Rows are points. The ring and each string are closed loops that go straight from each point to the next, and from the last back to the first. Before rounding, they use only three directions, however many columns there are. How many times does the string pass through the ring? Passing back the other way cancels.

Ring:
[[ 46  -9   6  33]
 [ 44  25 -11   6]
 [ 26  33 -25 -14]
 [  7  20 -28 -18]
 [-11 -14 -30  -7]
 [ -5 -59 -31  24]
 [ 14 -67 -18  44]
 [ 30 -51  -2  49]]
String, 12 rows:
[[ 10 -45 -70  14]
 [-13 -46 -56   5]
 [  0 -33 -69   0]
 [  5 -21 -21   9]
 [ -8 -24  -3   8]
 [-35 -46  -3   6]
 [-32 -72 -32  16]
 [-21 -68  -6  27]
 [ 10 -26  -8  19]
 [ 19 -30 -38  19]
 [  7 -31  -6  20]
 [ 15 -24 -25  16]]
Times through: 0

Ring, 9 rows:
[[ 48 -21  21  -9 -18  -4]
 [ 47   3  14 -12 -13   9]
 [ 24  30  -9 -11  -5  29]
 [  6  29 -28  -7   0  32]
 [-12  -1 -45   1   0  19]
 [-19 -36 -37   9  -7   3]
 [-17 -64 -15  14 -17 -10]
 [  3 -73  10  11 -25 -18]
 [ 26 -60  21   3 -24 -17]]
String:
[[ 12 -17   5   0 -15   9]
 [ 49   1  -9 -14  -6   4]
 [ 69  18 -13 -22  -1   6]
 [ 68  35   9 -23  -5  18]
 [ 83  28   4 -27  -4   9]
 [ 58   6  29 -15 -16   9]
 [ 16 -21  42   2 -27  11]
 [ 11 -25   9   2 -18   5]
 [ 46 -28  -8  -9 -10 -11]
 [ 57 -52  17  -7 -19 -25]
 [ 51 -68  44  -1 -30 -27]
 [ 22 -49  43   4 -30  -7]
 [ 11 -32  31   4 -26   5]
 [ 25 -20  46  -1 -28   9]]
Times through: 2
String (18 x 6):
[[  0 -87  47  16 -38 -19]
 [ -2 -39  17   8 -23   4]
 [ 28 -38   1  -2 -15  -9]
 [ 42 -46   2  -4 -15 -18]
 [ 57 -64   6  -6 -17 -33]
 [ 22 -94  38  10 -34 -32]
 [-16 -78  37  19 -35 -10]
 [-11 -56  15  13 -25  -3]
 [ 12 -35  -9   2 -13  -3]
 [ 25 -51 -28  -1  -8 -20]
 [  6 -78 -32   9 -12 -28]
 [-35 -88 -12  23 -23 -16]
 [-44 -76   4  25 -27  -4]
 [-13 -42   1  11 -20   4]
 [ 20 -43 -21   0 -10 -12]
 [ 11 -78 -10   8 -18 -27]
 [ 23 -79  -4   5 -19 -31]
 [ 15 -96  25  12 -31 -33]]
Times through: 3

Ring:
[[ -6 -60 -10  -1   3  22  -8  50]
 [ 40 -32   3   7  13  20  15  48]
 [ 25  27  38  28   8   4  29   6]
 [-40  34  51  35  -9  -5  12 -12]
 [-74   9  37  25 -15  -1  -7 -12]
 [-53 -52  -5  -1  -7  17 -21  26]]
String (27 x 8):
[[-19 -63 -21 -11   4  25 -16  33]
 [-11 -32  -4   0   5  18  -4  16]
 [  4 -35  10  12   2  15   5  47]
 [ 47 -60   2  11   8  22  13  89]
 [ 62 -52 -13  -2  19  27  16  63]
 [ 35 -29 -11  -5  18  23  11  22]
 [ 24 -21  -1   2  13  18  11  21]
 [ 52 -29  -7  -1  20  23  17  34]
 [ 68 -39   5  12  16  21  24  73]
 [ 76 -51  -8   3  20  27  21  74]
 [ 17 -32  -6  -1  12  20   5  26]
 [-11 -17  12  11   2  12   3  17]
 [-10 -27  -4  -1   6  17  -2  10]
 [-16 -33  -6  -3   5  18  -6  13]
 [-20 -42   6   9  -3  15  -5  42]
 [-46 -71  -7   1  -9  19 -22  55]
 [-79 -69 -24 -15  -8  22 -38  14]
 [-56 -30  -6  -5  -2  15 -19  -7]
 [-28 -16  16  14  -3  10  -1  15]
 [-48 -27  25  21 -13   7  -8  34]
 [-40 -21  22  18  -9   8  -5  25]
 [-46 -18   9   7  -4  11 -10   0]
 [-81 -31  -8  -7  -7  14 -28 -19]
 [-89 -52   0   3 -17  13 -32  19]
 [-85 -63 -17 -10 -11  19 -37  12]
 [-53 -50 -17 -11  -2  20 -24   7]
 [-31 -35  -9  -5   3  18 -12   6]]
Times through: 2
String, 29 rows:
[[ -58  -26   26   22  -15    6  -10   30]
 [ -31  -15   11    9   -1   11   -3    5]
 [ -61  -37   -7   -4   -5   16  -22    0]
 [ -78  -74  -25  -15   -9   22  -38   20]
 [ -51  -85  -12   -1  -11   22  -28   65]
 [ -26  -75   -2    7   -8   20  -15   75]
 [ -10  -96  -24   -8    0   29  -19   80]
 [   0  -69  -26  -14    9   28  -12   44]
 [   1  -41  -11   -5    9   21   -3   24]
 [ -10  -17   14   12    1   12    4   21]
 [  27  -38   14   18    4   16   13   66]
 [  72  -45    9   16   14   21   26   87]
 [  19  -18   16   16    6   13   14   37]
 [  10  -10   15   13    6   12   12   21]
 [  40    3   10    8   17   15   23    8]
 [  63   21   24   18   20   11   37   11]
 [  69   41   39   29   19    6   47    5]
 [  20   28   28   19   11    6   25  -13]
 [ -10    6   18   12    5    9    9   -7]
 [  -6   13   37   28   -1    3   16   11]
 [  -6   35   64   48   -8   -6   27   17]
 [ -28   65   77   53  -11  -13   28  -17]
 [ -48   57   72   49  -15  -13   19  -20]
 [ -54   36   70   50  -19  -11   12    4]
 [ -36    3   35   26   -8    3    4   10]
 [ -45    3   21   14   -5    6   -3  -12]
 [ -77    7   19   11   -9    4  -13  -34]
 [-119   -2   31   20  -25   -2  -26  -22]
 [ -96  -20   28   21  -22    2  -22    8]]
Times through: 1

Ring:
[[-28 -14  -1  84  -1  22  38  35 -35]
 [-30   6   9  49  -6  20  21   9 -38]
 [-25  22  22  -7 -11   9  -5 -23 -31]
 [-25  28  19 -56 -19  -1 -21 -46 -15]
 [-31  19  -1 -80 -26  -9 -19 -51   5]
 [-26   1  -9 -73 -24 -14 -14 -37  15]
 [-13 -14  -2 -53 -15 -15 -14 -19  15]
 [  5 -30  14 -15   0 -13 -12   8   6]
 [  4 -38  16  49   9   2  10  38 -14]
 [-13 -30   4  83   6  15  32  46 -27]]
String:
[[-40  31   8 -21 -21  11   0 -36 -27]
 [-13  42  52 -38  -7   6 -32 -46 -41]
 [ -7  36  58 -14  -1  10 -28 -33 -49]
 [-49  20  -3  50 -15  27  32  -1 -43]
 [-48  -1 -21  50 -16  20  40  12 -24]
 [-19  -7  10  34  -4  10  13  11 -25]
 [  1 -13  31  35   7   6  -1  17 -29]
 [  4 -34  27 100  18  16  23  57 -39]
 [-16 -44  -5 121   9  21  49  69 -30]
 [-33 -33 -24  88  -5  18  50  48 -18]
 [-17 -19   2  41  -3   8  19  22 -17]
 [  4 -13  33  13   6   0 -10   9 -21]
 [  2 -21  30  60  11  10   8  32 -33]
 [ -7  -9  23  24   1   6   1  10 -24]
 [-23  -5   5  22  -7   8  12   5 -20]
 [-13   3  24  16  -2   8  -1  -1 -28]
 [ -8  22  46   2   0   9 -17 -18 -42]
 [-22  35  36 -18 -10  10 -16 -35 -40]
 [-48  33   0 -15 -24  14   8 -35 -27]]
Times through: 2
